Each point is reached from the start by the listed moves, each made once or not at all, plus a little noise. Say if it took an odd or an even number of moves. Then give how often each move was made.

Moves:
(1): [ 0.49 -1.01  1.65  0.19 -0.38  1.95]
(2): [ 1.95  2.61  1.60 -0.05  0.80  0.18]
(3): [-0.53  0.84  2.89 -1.32  1.12 -0.57]
Start: [ 0.97 -0.54 -0.31 -1.77  0.51 -1.60]
Points:
[ 1.11 -0.55  4.05 -2.90  1.29  0.01] -> even (1, 0, 1)
[ 2.40  2.80  4.28 -3.03  2.52 -1.77] -> even (0, 1, 1)
[ 2.62  1.80  5.58 -2.82  1.99 -0.05] -> odd (1, 1, 1)
[ 3.07  2.00  1.33 -1.92  1.42 -1.30] -> odd (0, 1, 0)

Moves:
(1): [ 2.08 -2.56  1.50 -0.46 -0.70 -0.84  0.42 -0.34  1.59]
(2): [ 2.13  1.79  1.55  0.58 -0.25  1.25 -0.16  1.19 -3.08]
(3): [-0.24  1.28  4.00  0.53  0.82  0.61  0.60 -0.04  1.47]
(4): [-0.23 -0.02  1.02  3.55 -0.19  0.01 -1.80 -0.26 -0.10]
(5): [ 1.32 -0.42 -0.68  0.19  2.73  0.66  0.24 -1.63  1.50]
(6): [-1.29 -0.56 -0.15 -0.22 -1.94  2.95  3.66 -0.66 -0.33]
Start: [-0.50 -0.85  0.81  0.07 -0.12 -0.55 -0.59 -1.06  0.89]
Points:
[-0.22  1.88  7.21  4.57 -1.43  4.03  1.90 -0.83 -0.62] -> even (0, 1, 1, 1, 0, 1)
[ 0.47 -0.08  4.11  0.58  3.50  0.52  0.10 -2.74  4.11] -> even (0, 0, 1, 0, 1, 0)
[ 2.62 -2.20  5.44  0.56  2.65  0.04  0.51 -3.07  5.35] -> odd (1, 0, 1, 0, 1, 0)

Moves:
(1): [ 4.20 -0.94 -2.09 -1.28 -0.20  2.25  2.47 -0.78 -1.67]
(2): [ 1.42  0.80  1.54  1.06  0.08  0.53 -0.46  0.93  1.57]
(3): [-1.39 -1.00  2.72  0.12 -0.84 -0.48  0.78 -0.63  1.85]
(4): [ 0.30 -1.69  0.30  3.57 -0.41 -0.80  1.37  0.87 -2.98]
(5): [-0.93  0.18 -0.11 -0.63  2.16 -3.33  3.03  0.67 -0.60]
(6): [-1.08 -1.53  2.49  0.11  2.02  1.55 -0.87 -0.43  0.29]
(7): [-3.48  1.65 -0.60  0.40 -0.90  2.00  1.89  1.62 -1.22]
(8): [ 0.66 -1.72 -1.62 -0.63  0.12 -0.62 -1.25  1.09  2.26]
Start: [ 1.84 -0.42 -0.19  2.95  0.45  0.63 -0.22 -0.17  0.66]
Points:
[ 1.08 -3.27  0.91  2.44 -0.47 -0.57 -0.67  0.42  4.76] -> even (0, 0, 1, 0, 0, 0, 0, 1)
[ 1.66 -2.28  2.31  2.75  1.99 -3.27  1.93  1.95  5.78] -> even (0, 1, 1, 0, 1, 0, 0, 1)
[ 0.23 -2.76  0.82  1.79  2.00 -3.72  2.28  1.00  4.29] -> odd (0, 0, 1, 0, 1, 0, 0, 1)
[-1.04 -1.33  3.51  8.15  1.21  3.91  1.65  2.75 -1.75] -> even (0, 1, 0, 1, 0, 1, 1, 0)

Moves:
(1): [-2.48  0.36  1.57  0.88 -0.45 -0.84 -0.13 -0.20  0.85 -1.27 -0.50  1.08]
(2): [-2.10 -0.02  1.29  1.14 -0.39 -1.29  0.36  1.04 -1.15  0.57 -0.54  0.71]
(3): [-2.33  1.63  1.44  0.48  1.75 -1.87  1.03  0.07  2.45  2.36  0.05  0.26]
(4): [ 0.10 -1.30 -1.71 -1.26  0.39  0.41  0.34 -0.53  0.75 -0.03 -0.30 -0.94]
(5): [-1.88  0.05  2.26  0.59 -3.00  0.74  2.94 -0.42 -3.14 -1.05  2.87 -0.97]
(6): [-0.89 -0.89  1.11 -0.59  0.48  1.68  3.64 -2.07 -2.58 -0.45  0.54 -1.95]
(7): [-0.15  1.24 -2.35 -1.83 -1.61  2.90  1.40  1.17  0.77 -0.93 -3.29  3.48]
(8): [-2.77 -0.96  0.67 -1.03 -1.02  1.37  0.70  0.30  0.26 -0.41  1.33  1.73]
(9): [ 1.99 -1.63  1.13 -2.45 -0.40  0.77  3.29  1.06 -0.90 -1.78  3.63 -1.21]
(10): [-0.42 -2.30 -0.01 -0.38 -1.85  1.03  0.14  1.96  0.86 -0.93 -1.87  2.15]
(11): [ 0.52  0.25 -0.78 -0.67  0.56  0.70 -1.17  1.36  0.60  1.52 -0.06 -1.94]
Start: [ 0.40  0.32 -0.90 -0.37  1.16 -0.01 -0.58 -0.11 -0.12  0.10 -0.15 -0.50]
Points:
[-2.43  0.66  3.25 -1.56  2.05 -2.11  3.45  0.89  2.19 -0.65  2.96 -0.48] -> odd (1, 0, 1, 0, 0, 0, 0, 0, 1, 0, 0)
[-5.18 -0.29 -0.85 -2.09 -0.34  2.82  4.85 -0.64 -1.34 -2.09 -4.15  1.90] -> odd (1, 1, 0, 1, 0, 1, 1, 0, 0, 0, 0)
[-2.79 -2.66  1.56 -4.42  0.14  2.05  3.43  4.59  3.13  0.82  2.99  0.54] -> odd (0, 0, 1, 0, 0, 0, 0, 1, 1, 1, 1)
[-6.40  0.63  6.72  0.37 -1.45 -2.43  6.91  1.47 -2.06 -1.01  5.33 -0.67] -> odd (1, 1, 1, 0, 1, 0, 0, 0, 1, 0, 0)
[-4.79 -2.93  2.91 -1.81  0.25 -1.78  4.29  3.09  2.74 -1.09  0.15  1.60] -> even (1, 1, 1, 1, 0, 0, 0, 0, 1, 1, 0)
[-2.24 -0.70  1.49 -2.63  2.43 -1.68  4.03  0.25  3.17 -0.62  2.66 -1.21] -> even (1, 0, 1, 1, 0, 0, 0, 0, 1, 0, 0)
[ 0.06 -1.63 -2.20 -2.81  2.54  2.91  2.24 -1.37 -1.25  1.24 -0.02 -5.42] -> odd (0, 0, 0, 1, 0, 1, 0, 0, 0, 0, 1)
